Rows are points. Two turns around zero, p and q, are shown by what they do to some points. Write where each new point lands after one turn and then the other. Backwards means that the second turn is done in reverse. Each puzzle has new turns, and all numbers are rounded.

Turn p:
[-38  -4] -> [-20 -33]
[ -1 -15] -> [ 11 -10]
[39 18] -> [ 9 42]
Turn q:
[-7 13] -> [13  7]
[-45 -16] -> [-15  45]
[19 20] -> [ 19 -20]
[ 33 -17] -> [-18 -33]
Where do these land?
q, then p: [16 -1] -> [ 12 -11]
q, then p: [-53 -19] -> [-53  18]
q, then p: [-9 29] -> [11 28]
q, then p backwards: [ 25 -17] -> [-30  -1]
q, then p backwards: [22  8] -> [-13 -19]

Turn p:
[  6 -59   0  44] -> [ 65  18 -24 -18]
[-22 -15 -13 -25] -> [-11  -9   6 -36]
[ -2  28 -22 -18] -> [-35  11  16   0]
[ 38   4  17 -14] -> [ 13 -12  31  26]
[-19  15 -13 -16] -> [-29  -1   1 -12]
[-1 27 30 29] -> [ -3  -6 -29  40]
Turn q:
[-20  47  25  35] -> [-35  10 -55 -10]
[-20  17 -28 -25] -> [ 15  19   8 -38]
[  7 -31 -20  11] -> [ 10 -33  19   1]
[ 24  -2  -6 -29] -> [30 16 13 12]
[  9 -31  30   7] -> [-19 -11  16  35]
Where do these land?
p, then q: [32 30 18 30] -> [-10 -37 -41   0]
q, then p backwards: [-11  -2  19 -32] -> [ 19  13 -31   1]
p, then q: [  4  29 -29  24] -> [ -9   9 -36 -29]
q, then p backwards: [  7   3 -25  33] -> [-23 -18  30  -5]
q, then p: [ -1 -29 -13 -27] -> [ 15 -30   0  25]
p, then q: [-31 -30  29 -29] -> [14 -6 56 12]
